Each point is reached from the start by the listed moves, each made once or not at all, plus a little noise. Is the number of moves made odd or even? Then give how often each move was made.
In the rows, 128 means zero.

Moves:
(1): [128 154]
(2): [ 55 158]
Start: [140 134]
Points:
[144 134] => even (0, 0)
[ 69 190] => even (1, 1)
[ 67 165] => odd (0, 1)
[143 159] => odd (1, 0)

Moves:
(1): [120  98 122 130 152 154]
(2): [145 119 142 132 180 133]
(3): [108 149 162 104 140 136]
(4): [119 110 134 117 154 107]
(5): [145 107 135 120 127  97]
(6): [ 97 132 118  78 130 144]
Start: [118 135 109 133 148 128]
Points:
[ 94  98 150  57 237 151] => odd (1, 1, 1, 0, 1, 1)
[ 77 109 134  53 185 148] => even (1, 0, 1, 0, 1, 1)
[102 130 156  55 213 126] => even (0, 1, 1, 0, 1, 1)
[ 95 113 119  75 227 129] => odd (0, 1, 0, 1, 0, 1)
[118  78 124 128 249 138] => odd (1, 1, 0, 1, 0, 0)

Moves:
(1): [111 139 140 116 108 149 118 124 138 129 114 111 142 104]
(2): [129 128 124 172 111 140 125 131 112 113 140 135 124 119]
(3): [121 125 157 138 108 122 128 125 142 114 120 119 147 139]
(4): [122 149 156 116  80 125 112 124 146 138 143 130 144 119]
(5): [ 99 149 151 116  88 112 128 146 132 122 117 130 129 107]
(6): [118 116 123 111 121 128 117 127 122 130 146 126 125 127]
(7): [122 133 126 119 132 141 124 128 146 118 136 134 130 139]
(8): [116 115 144 124 125 145 141 121 122 130 115 149 121 138]
(9): [135 119 147 114 114 132 153 135 140 114 143 121 142 107]
(10): [125 122 136 123 122 134 125 138 124 121 122 112 119 136]
(11): [130 135 123 124 127 141 138 139 112 127 127 130 146 140]
Start: [132 136 138 131 116 124 146 125 131 112 131 146 114 129]
Points:
[ 99 138 195 114   7 191 157 130 124 101 163 147 161  90] => odd (1, 1, 0, 1, 0, 1, 0, 1, 1, 0, 1)
[104 166 217  86   7 113 150 158 159  92 142 126 130  86] => even (0, 0, 0, 1, 1, 0, 0, 0, 1, 1, 0)
[128 135 175 112  87 151 176 139 160  68 143 141 169 143] => even (0, 0, 1, 0, 0, 0, 1, 0, 1, 0, 1)
[111 122 137 144  91 153 123 136 121  82 160 140  99 140] => even (0, 1, 0, 0, 0, 1, 1, 0, 0, 1, 0)
